Each row is a point. The ring and each string are closed loops that go straight from each point to the next, and from the last back to the first. Before rounding, they use only three directions, however many columns there are. How many times does the string pass through the ring? Passing back the other way cancels.

Ring:
array([[-0.02,  0.24, -0.19],
       [-0.39,  0.08, -0.19],
       [-0.49,  0.00, -0.05],
       [-0.31,  0.07,  0.12],
       [ 0.25,  0.08,  0.30],
       [ 0.57, -0.12,  0.25],
       [ 0.73, -0.28,  0.12],
       [ 0.72, -0.14, -0.04],
       [ 0.44,  0.18, -0.13]])
String:
array([[ 0.66, -0.88, -0.01],
       [ 0.48, -0.41, -0.01],
       [ 0.34, -0.36, -0.06],
       [ 0.72, -0.79, -0.21],
       [ 0.94, -0.48, -0.22],
       [ 0.86,  0.38, -0.05],
       [ 0.53,  0.54,  0.04],
       [ 0.25,  0.16,  0.00],
       [ 0.28,  0.56, -0.05],
       [ 0.04,  0.58, -0.19],
       [-0.39, -0.04, -0.41],
       [-0.35, -0.20, -0.28],
       [-0.19, -0.08, -0.13],
       [-0.12,  0.33,  0.01],
       [-0.25,  0.58,  0.09],
       [-0.77, -0.01, -0.05],
       [-0.69, -0.35, -0.05],
       [-0.58,  0.06,  0.18],
       [-0.30,  0.37,  0.38],
       [-0.18, -0.20,  0.27],
       [ 0.07, -0.24,  0.20],
       [ 0.19, -0.18,  0.10],
       [ 0.38,  0.19,  0.22],
       [ 0.74,  0.38,  0.42],
       [ 0.85, -0.37,  0.25]])
Times through: 2

Ring:
array([[ 0.39,  0.73,  0.31,  0.05,  0.11,  0.47],
       [ 0.09,  0.76,  0.46,  0.27, -0.06,  0.51],
       [-0.19,  0.62,  0.36,  0.46, -0.18,  0.29],
       [-0.39,  0.36,  0.10,  0.59, -0.04,  0.01],
       [-0.41,  0.05, -0.29,  0.58,  0.28, -0.32],
       [-0.13, -0.02, -0.52,  0.34,  0.27, -0.52],
       [ 0.13,  0.07, -0.54,  0.13,  0.11, -0.53],
       [ 0.48,  0.37, -0.28, -0.11, -0.02, -0.19],
       [ 0.51,  0.58,  0.02, -0.09,  0.07,  0.17]])
String:
array([[ 0.19, -0.13, -0.86,  0.04,  0.09, -0.87],
       [-0.07, -0.11, -0.64,  0.30,  0.55, -0.53],
       [-0.22, -0.28, -0.80,  0.40,  0.67, -0.70],
       [-0.18, -0.23, -0.83,  0.33,  0.18, -0.89],
       [-0.03,  0.07, -0.50,  0.24, -0.06, -0.57],
       [ 0.02,  0.21, -0.28,  0.25,  0.14, -0.26],
       [ 0.01,  0.20, -0.24,  0.29,  0.48, -0.09],
       [ 0.11,  0.25, -0.24,  0.20,  0.30, -0.13],
       [ 0.15,  0.35, -0.14,  0.17,  0.11, -0.08],
       [ 0.34,  0.37, -0.16,  0.04,  0.32,  0.02],
       [ 0.59,  0.54, -0.04, -0.13,  0.28,  0.20],
       [ 0.78,  0.75,  0.17, -0.26,  0.22,  0.46],
       [ 0.61,  0.75,  0.18, -0.17, -0.29,  0.25],
       [ 0.74,  0.86,  0.32, -0.23, -0.04,  0.52],
       [ 0.58,  0.71,  0.25, -0.08,  0.39,  0.55],
       [ 0.81,  0.76,  0.18, -0.28,  0.20,  0.47],
       [ 0.66,  0.61, -0.07, -0.25, -0.37, -0.04],
       [ 0.32,  0.44, -0.14,  0.01, -0.28, -0.17],
       [ 0.36,  0.35, -0.29, -0.04, -0.25, -0.32],
       [ 0.42,  0.16, -0.62, -0.14, -0.43, -0.73]])
Times through: 1
String:
array([[ 0.13,  0.28, -0.25,  0.16,  0.04, -0.23],
       [ 0.20,  0.31, -0.20,  0.13,  0.21, -0.09],
       [ 0.40,  0.48, -0.14, -0.06, -0.39, -0.19],
       [ 0.81,  0.72,  0.05, -0.33, -0.22,  0.18],
       [ 0.69,  0.78,  0.24, -0.19,  0.08,  0.46],
       [ 0.48,  0.69,  0.15, -0.07, -0.25,  0.20],
       [ 0.62,  0.75,  0.16, -0.18, -0.29,  0.23],
       [ 0.68,  0.64,  0.06, -0.19,  0.21,  0.30],
       [ 0.51,  0.41, -0.17, -0.08,  0.38,  0.07],
       [ 0.15,  0.33, -0.15,  0.17,  0.22, -0.06],
       [ 0.20,  0.31, -0.28,  0.08, -0.28, -0.36],
       [ 0.10, -0.04, -0.71,  0.11, -0.07, -0.78],
       [-0.14, -0.15, -0.67,  0.35,  0.48, -0.61],
       [-0.13,  0.08, -0.33,  0.39,  0.58, -0.20],
       [ 0.02,  0.25, -0.23,  0.25,  0.02, -0.24],
       [ 0.10,  0.11, -0.50,  0.14, -0.12, -0.57]])
Times through: 2

Ring:
array([[-0.02, -0.18,  0.03, -0.30, -0.18, -0.35, -0.09,  0.30],
       [-0.16, -0.31,  0.00, -0.27, -0.07, -0.52, -0.25,  0.38],
       [-0.18, -0.28, -0.04,  0.00,  0.21, -0.32, -0.17,  0.26],
       [-0.11, -0.03, -0.06,  0.09,  0.29, -0.12,  0.08,  0.07],
       [ 0.05,  0.17, -0.03,  0.11,  0.24,  0.15,  0.31, -0.06],
       [ 0.30,  0.15,  0.06,  0.08,  0.04,  0.40,  0.40, -0.04],
       [ 0.24,  0.00,  0.08, -0.11, -0.13,  0.16,  0.22,  0.12]])
String:
array([[-0.16, -0.46,  0.00, -0.05,  0.11, -0.39, -0.31,  0.39],
       [-0.20, -0.43, -0.03,  0.03,  0.22, -0.37, -0.29,  0.35],
       [-0.28, -0.24, -0.08, -0.01,  0.28, -0.44, -0.19,  0.24],
       [-0.19, -0.05, -0.07, -0.06,  0.19, -0.32, -0.01,  0.14],
       [ 0.04, -0.11,  0.01,  0.07,  0.16,  0.03,  0.08,  0.13],
       [-0.05,  0.04, -0.05,  0.19,  0.37,  0.05,  0.18,  0.00],
       [-0.14,  0.20, -0.10,  0.09,  0.35, -0.08,  0.24, -0.07],
       [-0.13,  0.20, -0.09,  0.01,  0.27, -0.12,  0.23, -0.04],
       [-0.01,  0.01, -0.02,  0.00,  0.15, -0.05,  0.13,  0.08],
       [ 0.07, -0.05,  0.01,  0.11,  0.19,  0.10,  0.15,  0.08],
       [ 0.01, -0.01, -0.03,  0.20,  0.33,  0.11,  0.17,  0.02],
       [-0.27,  0.04, -0.12,  0.12,  0.44, -0.25,  0.06,  0.02],
       [-0.24, -0.08, -0.09, -0.02,  0.27, -0.35, -0.05,  0.14],
       [-0.16, -0.14, -0.05, -0.06,  0.16, -0.31, -0.07,  0.20],
       [ 0.00, -0.16,  0.01, -0.01,  0.10, -0.10,  0.00,  0.19],
       [-0.05, -0.36,  0.02,  0.00,  0.11, -0.20, -0.18,  0.32],
       [-0.34, -0.51, -0.03, -0.33, -0.04, -0.83, -0.51,  0.53],
       [-0.37, -0.31, -0.06, -0.50, -0.16, -0.94, -0.41,  0.46],
       [-0.09, -0.16,  0.00, -0.21, -0.04, -0.35, -0.09,  0.26],
       [ 0.01, -0.12,  0.02, -0.09,  0.02, -0.13,  0.02,  0.19],
       [ 0.05, -0.26,  0.05, -0.13, -0.07, -0.15, -0.08,  0.30],
       [-0.16, -0.29,  0.01, -0.49, -0.28, -0.67, -0.28,  0.44],
       [-0.26, -0.21, -0.03, -0.53, -0.24, -0.80, -0.28,  0.40],
       [-0.28, -0.21, -0.04, -0.47, -0.17, -0.78, -0.27,  0.38],
       [-0.09, -0.15, -0.01, -0.17,  0.00, -0.31, -0.07,  0.24],
       [ 0.05, -0.25,  0.04,  0.01,  0.07, -0.04, -0.04,  0.24]])
Times through: 5

Ring:
array([[ 0.63, -0.42,  0.09,  0.08,  0.06, -0.03, -0.37, -0.20,  0.50,
         0.04, -0.41],
       [ 0.46, -0.47, -0.18, -0.06,  0.13, -0.30, -0.01, -0.12,  0.21,
        -0.33, -0.22],
       [ 0.05, -0.47, -0.23,  0.08,  0.03, -0.33,  0.24, -0.08, -0.18,
        -0.39,  0.06],
       [-0.56, -0.30,  0.00,  0.48, -0.17, -0.18,  0.26, -0.03, -0.64,
         0.00,  0.35],
       [-0.60, -0.14,  0.17,  0.57, -0.19, -0.13,  0.07,  0.02, -0.63,
         0.32,  0.29],
       [-0.23, -0.03,  0.38,  0.53, -0.13, -0.01, -0.37, -0.01, -0.21,
         0.66, -0.05],
       [ 0.25, -0.20,  0.35,  0.37, -0.07,  0.09, -0.51, -0.13,  0.24,
         0.50, -0.29]])
String:
array([[ 0.61, -0.60,  0.04,  0.14, -0.02,  0.10, -0.25, -0.30,  0.50,
        -0.15, -0.32],
       [ 0.19, -0.23,  0.05,  0.14,  0.06, -0.25, -0.18, -0.04,  0.03,
         0.12, -0.18],
       [ 0.60, -0.24, -0.10, -0.18,  0.26, -0.46, -0.24,  0.00,  0.31,
        -0.07, -0.42],
       [ 0.69, -0.47, -0.26, -0.24,  0.24, -0.42, -0.06, -0.10,  0.37,
        -0.41, -0.36],
       [ 0.47, -0.70, -0.30, -0.04,  0.06, -0.20,  0.18, -0.23,  0.21,
        -0.63, -0.11],
       [ 0.10, -0.58, -0.08,  0.25, -0.09, -0.03,  0.11, -0.21, -0.03,
        -0.28,  0.04],
       [ 0.10, -0.20, -0.13,  0.00,  0.15, -0.49,  0.02,  0.05, -0.15,
        -0.07, -0.09],
       [-0.05, -0.30, -0.25,  0.02,  0.11, -0.53,  0.25,  0.05, -0.33,
        -0.29,  0.07],
       [-0.38, -0.67, -0.30,  0.33, -0.17, -0.16,  0.59, -0.17, -0.55,
        -0.62,  0.44],
       [-0.37, -0.60, -0.10,  0.47, -0.24,  0.00,  0.38, -0.20, -0.46,
        -0.34,  0.37],
       [-0.04, -0.23,  0.06,  0.26, -0.01, -0.22, -0.07, -0.03, -0.17,
         0.13, -0.03],
       [-0.54, -0.09,  0.00,  0.36, -0.05, -0.40,  0.17,  0.11, -0.68,
         0.16,  0.26],
       [-0.90, -0.24,  0.09,  0.69, -0.29, -0.10,  0.32,  0.00, -0.92,
         0.15,  0.54],
       [-0.74, -0.32,  0.18,  0.74, -0.34,  0.09,  0.19, -0.10, -0.70,
         0.20,  0.44],
       [-0.24, -0.23,  0.15,  0.43, -0.12, -0.09, -0.07, -0.05, -0.29,
         0.23,  0.08],
       [-0.18,  0.04,  0.18,  0.28,  0.03, -0.34, -0.22,  0.11, -0.30,
         0.46, -0.06],
       [-0.15, -0.15,  0.19,  0.39, -0.08, -0.12, -0.18, -0.02, -0.21,
         0.35, -0.02],
       [-0.29, -0.19,  0.39,  0.65, -0.24,  0.17, -0.28, -0.11, -0.22,
         0.55,  0.05],
       [-0.23, -0.09,  0.60,  0.77, -0.29,  0.34, -0.55, -0.14, -0.08,
         0.88, -0.07],
       [ 0.04, -0.08,  0.53,  0.58, -0.17,  0.22, -0.63, -0.12,  0.13,
         0.81, -0.24],
       [ 0.20, -0.31,  0.43,  0.54, -0.19,  0.32, -0.53, -0.24,  0.28,
         0.53, -0.24],
       [ 0.21, -0.37,  0.24,  0.39, -0.12,  0.14, -0.33, -0.20,  0.19,
         0.25, -0.18],
       [ 0.31, -0.13,  0.18,  0.16,  0.08, -0.19, -0.41, -0.03,  0.19,
         0.36, -0.33],
       [ 0.70, -0.26,  0.21,  0.08,  0.10, -0.05, -0.59, -0.15,  0.58,
         0.30, -0.54],
       [ 0.94, -0.66,  0.14,  0.12, -0.01,  0.27, -0.49, -0.40,  0.86,
        -0.07, -0.53]])
Times through: 4

Ring:
array([[-0.23, -0.14,  0.27,  0.05, -0.28, -0.18, -0.21,  0.26,  0.40,
        -0.13,  0.58, -0.08],
       [-0.15, -0.17,  0.30, -0.02, -0.28, -0.06, -0.05,  0.26,  0.47,
        -0.17,  0.56, -0.28],
       [-0.05, -0.13,  0.16, -0.09, -0.15,  0.02,  0.09,  0.19,  0.36,
        -0.15,  0.34, -0.36],
       [ 0.03, -0.01, -0.13, -0.14,  0.11,  0.02,  0.18,  0.05,  0.03,
        -0.07, -0.07, -0.29],
       [ 0.00,  0.11, -0.41, -0.13,  0.32, -0.08,  0.09, -0.08, -0.34,
         0.02, -0.39, -0.05],
       [-0.08,  0.15, -0.45, -0.07,  0.34, -0.20, -0.06, -0.10, -0.45,
         0.06, -0.40,  0.15],
       [-0.20,  0.08, -0.24,  0.03,  0.14, -0.30, -0.25,  0.01, -0.23,
         0.03, -0.06,  0.25],
       [-0.25, -0.03,  0.04,  0.07, -0.10, -0.29, -0.30,  0.16,  0.11,
        -0.04,  0.32,  0.15]])
String:
array([[-0.11,  0.07, -0.26, -0.05,  0.17, -0.17, -0.08, -0.01, -0.22,
         0.01, -0.15,  0.06],
       [-0.18,  0.07, -0.31, -0.09,  0.14, -0.08, -0.20, -0.13, -0.47,
        -0.04, -0.21,  0.15],
       [-0.21,  0.15, -0.44, -0.02,  0.27, -0.27, -0.29, -0.13, -0.57,
         0.06, -0.33,  0.37],
       [-0.21,  0.13, -0.29,  0.10,  0.20, -0.46, -0.30,  0.06, -0.21,
         0.11, -0.08,  0.38],
       [-0.24,  0.05, -0.08,  0.14,  0.04, -0.47, -0.33,  0.17,  0.06,
         0.06,  0.20,  0.31],
       [-0.33, -0.03,  0.08,  0.14, -0.14, -0.40, -0.43,  0.19,  0.13,
        -0.02,  0.41,  0.29],
       [-0.30, -0.07,  0.08,  0.03, -0.18, -0.18, -0.34,  0.10,  0.02,
        -0.10,  0.35,  0.13],
       [-0.15, -0.03, -0.02, -0.03, -0.03, -0.13, -0.12,  0.09,  0.04,
        -0.07,  0.17, -0.03],
       [-0.16, -0.09,  0.15,  0.03, -0.15, -0.20, -0.12,  0.23,  0.34,
        -0.08,  0.41, -0.08],
       [-0.21, -0.22,  0.51,  0.11, -0.42, -0.25, -0.16,  0.45,  0.84,
        -0.14,  0.90, -0.20],
       [-0.26, -0.25,  0.55,  0.07, -0.50, -0.14, -0.21,  0.40,  0.75,
        -0.21,  0.94, -0.23],
       [-0.27, -0.19,  0.32, -0.01, -0.38, -0.03, -0.25,  0.18,  0.30,
        -0.21,  0.62, -0.13],
       [-0.18, -0.08,  0.07, -0.03, -0.13, -0.09, -0.14,  0.11,  0.11,
        -0.11,  0.28, -0.08],
       [-0.15, -0.08,  0.13,  0.01, -0.13, -0.18, -0.10,  0.21,  0.31,
        -0.08,  0.38, -0.11],
       [-0.20, -0.14,  0.33,  0.09, -0.28, -0.26, -0.17,  0.35,  0.59,
        -0.10,  0.67, -0.11],
       [-0.31, -0.16,  0.36,  0.12, -0.36, -0.28, -0.34,  0.32,  0.49,
        -0.12,  0.74,  0.03],
       [-0.32, -0.07,  0.10,  0.04, -0.20, -0.19, -0.37,  0.10,  0.02,
        -0.11,  0.38,  0.15],
       [-0.28, -0.02, -0.03,  0.02, -0.08, -0.21, -0.33,  0.05, -0.10,
        -0.06,  0.21,  0.18],
       [-0.30,  0.06, -0.12,  0.13,  0.04, -0.46, -0.43,  0.11, -0.09,
         0.05,  0.16,  0.41],
       [-0.17,  0.11, -0.23,  0.10,  0.18, -0.45, -0.24,  0.11, -0.08,
         0.10, -0.02,  0.30],
       [-0.10,  0.08, -0.21,  0.02,  0.17, -0.31, -0.10,  0.09, -0.05,
         0.05, -0.05,  0.11],
       [-0.13,  0.04, -0.20, -0.04,  0.11, -0.16, -0.10,  0.01, -0.16,
        -0.02, -0.06,  0.05],
       [-0.09,  0.07, -0.25, -0.04,  0.18, -0.19, -0.07,  0.01, -0.18,
         0.01, -0.14,  0.06],
       [-0.03,  0.14, -0.39, -0.04,  0.33, -0.26,  0.01, -0.01, -0.24,
         0.08, -0.32,  0.08],
       [ 0.02,  0.24, -0.66, -0.09,  0.55, -0.25,  0.05, -0.15, -0.58,
         0.15, -0.68,  0.17],
       [-0.04,  0.22, -0.67, -0.14,  0.49, -0.13, -0.02, -0.25, -0.76,
         0.09, -0.70,  0.20],
       [ 0.02,  0.24, -0.64, -0.09,  0.54, -0.26,  0.06, -0.14, -0.54,
         0.15, -0.66,  0.16],
       [-0.02,  0.13, -0.35, -0.03,  0.31, -0.28,  0.03,  0.04, -0.15,
         0.09, -0.26,  0.06]])
Times through: 1
String:
array([[-0.34, -0.13,  0.27,  0.10, -0.32, -0.27, -0.40,  0.24,  0.31,
        -0.12,  0.64,  0.12],
       [-0.23, -0.08,  0.08, -0.01, -0.16, -0.11, -0.23,  0.10,  0.06,
        -0.12,  0.32,  0.00],
       [-0.26, -0.12,  0.17, -0.02, -0.25, -0.06, -0.25,  0.12,  0.12,
        -0.16,  0.43, -0.04],
       [-0.16, -0.08,  0.10, -0.02, -0.13, -0.11, -0.11,  0.15,  0.19,
        -0.11,  0.32, -0.10],
       [-0.12, -0.16,  0.32,  0.02, -0.26, -0.15, -0.03,  0.33,  0.61,
        -0.13,  0.61, -0.27],
       [-0.12, -0.26,  0.51, -0.02, -0.43, -0.01,  0.02,  0.38,  0.80,
        -0.23,  0.82, -0.46],
       [-0.13, -0.20,  0.28, -0.10, -0.31,  0.11,  0.00,  0.17,  0.36,
        -0.23,  0.50, -0.38],
       [-0.13, -0.08,  0.03, -0.11, -0.11,  0.05, -0.04,  0.05,  0.03,
        -0.15,  0.19, -0.20],
       [-0.07, -0.05,  0.00, -0.07, -0.02, -0.07,  0.03,  0.12,  0.16,
        -0.08,  0.16, -0.20],
       [ 0.08, -0.08,  0.07, -0.11,  0.00, -0.01,  0.29,  0.22,  0.44,
        -0.09,  0.19, -0.48],
       [ 0.14, -0.04, -0.07, -0.18,  0.11,  0.08,  0.37,  0.12,  0.24,
        -0.09, -0.04, -0.51],
       [ 0.01,  0.01, -0.24, -0.19,  0.16,  0.09,  0.16, -0.06, -0.19,
        -0.08, -0.22, -0.26],
       [-0.10,  0.02, -0.22, -0.14,  0.10,  0.02, -0.03, -0.08, -0.28,
        -0.08, -0.14, -0.07],
       [-0.04,  0.02, -0.14, -0.05,  0.11, -0.15,  0.04,  0.09,  0.04,
        -0.02, -0.01, -0.10],
       [ 0.08,  0.15, -0.46, -0.12,  0.42, -0.14,  0.19, -0.05, -0.28,
         0.07, -0.48, -0.08],
       [ 0.02,  0.20, -0.60, -0.15,  0.48, -0.12,  0.08, -0.18, -0.59,
         0.08, -0.64,  0.07],
       [-0.12,  0.12, -0.44, -0.13,  0.27, -0.07, -0.10, -0.18, -0.58,
         0.00, -0.40,  0.13],
       [-0.11,  0.06, -0.23, -0.06,  0.15, -0.15, -0.08, -0.01, -0.20,
        -0.01, -0.12,  0.04],
       [-0.08,  0.12, -0.33, -0.01,  0.27, -0.30, -0.07,  0.02, -0.20,
         0.07, -0.21,  0.14],
       [-0.13,  0.16, -0.39,  0.03,  0.31, -0.38, -0.17,  0.00, -0.30,
         0.11, -0.26,  0.29],
       [-0.25,  0.14, -0.39,  0.01,  0.22, -0.31, -0.35, -0.10, -0.53,
         0.06, -0.24,  0.41],
       [-0.23,  0.05, -0.20, -0.01,  0.07, -0.20, -0.27, -0.03, -0.29,
        -0.02, -0.03,  0.21],
       [-0.15,  0.00, -0.09, -0.03,  0.02, -0.16, -0.14,  0.06, -0.05,
        -0.05,  0.08,  0.02],
       [-0.16, -0.01,  0.04,  0.09, -0.03, -0.37, -0.16,  0.25,  0.30,
         0.01,  0.31,  0.07],
       [-0.29, -0.07,  0.21,  0.16, -0.21, -0.41, -0.36,  0.30,  0.38,
        -0.03,  0.58,  0.18]])
Times through: 5
